Rows are points. The last column is the point's height on a tilted bowl or saddle (a function of degree 2), plus a little noise. Count its main directions that bend up, bend down and stay straight.

Points (17 x 4):
[[-30.6  14.3  -5.8 -19.3]
 [ -6.8 -13.4  -2.4  -4.5]
 [-16.3   3.2 -24.5 -21.5]
 [  1.8  24.5  13.5 -17.3]
 [ -9.9 -18.9   3.7  -2.6]
 [ 19.1 -16.5 -20.2 -28.6]
 [ -4.1  -3.3   1.2  -3.3]
 [ -2.2 -40.7  19.9 -12.1]
 [-14.3   2.1 -30.1 -27.1]
 [ 16.7 -32.4  -8.4 -27.1]
 [-26.8 -12.4   8.8  -3.3]
 [  5.4 -10.2 -21.4 -19.1]
 [-10.8  23.8 -11.1 -19.8]
 [-37.4   6.1   4.5 -15.4]
 [ -3.2   9.5  -0.1  -7.6]
 [  4.3 -10.6   9.0  -4.1]
 [ -6.0 -26.8   8.7  -4.7]]
Directions: 0 up, 3 down, 0 straight

Points, 18 rows:
[[ -2.4 -30.1   0.5   8.6]
 [ 18.6   8.9 -15.9  -7.9]
 [  1.8  -3.8  -2.2   4.8]
 [  9.0 -17.9   4.6   7.4]
 [ 23.3  15.0  20.0  -8.1]
 [-23.9   0.9  24.2  23.8]
 [  3.9  -9.1  10.8  13.6]
 [ 12.8 -14.9 -20.4   6.1]
 [  2.4  13.2   1.2   3.0]
 [  8.7  30.4   3.0  -5.3]
 [ -6.0  11.1  -9.7   3.6]
 [-18.4 -51.2   9.1   3.3]
 [ -3.8  26.7  36.5  52.7]
 [-10.3 -11.8 -18.7   4.3]
 [ -1.8   7.0  13.3  15.1]
 [ 17.0 -11.4  27.3  26.9]
 [-23.6  -2.7  16.6  10.3]
 [-12.1   5.0  -5.1   1.4]]
Directions: 1 up, 1 down, 1 straight

Points (16 x 4):
[[ 22.9  -1.9  -3.8  25.2]
 [-21.1  -2.3  18.4  12.7]
 [-29.9  16.8 -17.0 -30.7]
 [ 13.7   2.2  -4.2  14.0]
 [-26.4  44.2 -32.7  -5.4]
 [ 12.4   3.6  18.5   6.9]
 [ 23.3   1.9   0.1  22.6]
 [-13.3  14.6  14.1  -7.3]
 [  6.2  18.7  -2.6   1.8]
 [-15.4   3.3 -25.3 -20.4]
 [  2.0  -6.3   8.3   3.9]
 [-16.1   2.8 -14.1 -20.9]
 [-17.1  -3.6  -8.6 -22.7]
 [ -4.7 -11.6 -34.4 -18.7]
 [-15.0  12.8   6.6 -10.9]
 [-25.7   7.5  13.6  -0.9]]
Directions: 1 up, 1 down, 1 straight

Points, 27 rows:
[[ -6.6   3.2  -8.2  11.9   8.9]
 [ 16.4  -2.6 -20.9  16.5  -6.4]
 [ -0.9  12.7  25.9 -20.7  -5.7]
 [ -1.3 -11.1   7.7  12.3  -1.4]
 [  0.1 -16.7  10.2  21.8  -9.8]
 [ -7.3  -2.6   6.6 -38.1 -14.9]
 [ 14.9 -29.3  10.3 -10.2 -28.8]
 [ -6.2  15.4  -2.0 -24.8   1.8]
 [ -4.0  -9.5  -0.1   1.4   1.4]
 [ 17.1  14.2  30.3 -26.6 -20.5]
 [-17.8 -25.8  10.5 -18.2 -16.1]
 [ -2.3 -20.8 -17.2  -3.7  -9.4]
 [ -3.3  -0.3  26.5  14.5  -0.1]
 [-18.3   7.3  -0.7   4.7  12.2]
 [ 27.6   0.4   3.6 -27.6 -20.5]
 [ 40.5 -23.3   5.2  18.3 -42.9]
 [-29.0   7.5  -8.1  27.3   5.3]
 [-11.8  -1.7 -33.4  11.6  -1.0]
 [  2.7 -29.2   8.4  -7.1 -21.1]
 [  9.2   2.9  29.9  -8.8  -8.2]
 [ -3.1 -38.9  -0.6  -7.9 -28.5]
 [ 27.6 -16.3 -12.4   6.9 -21.4]
 [ 17.9 -24.3  -4.3  11.9 -22.7]
 [  0.2  -2.0 -20.3  13.4   0.6]
 [ -7.8  -4.3   4.9  24.8   0.4]
 [-19.5  -7.3 -14.7 -13.9   2.4]
 [  6.1 -24.1  10.2 -27.1 -25.7]]
Directions: 0 up, 4 down, 0 straight
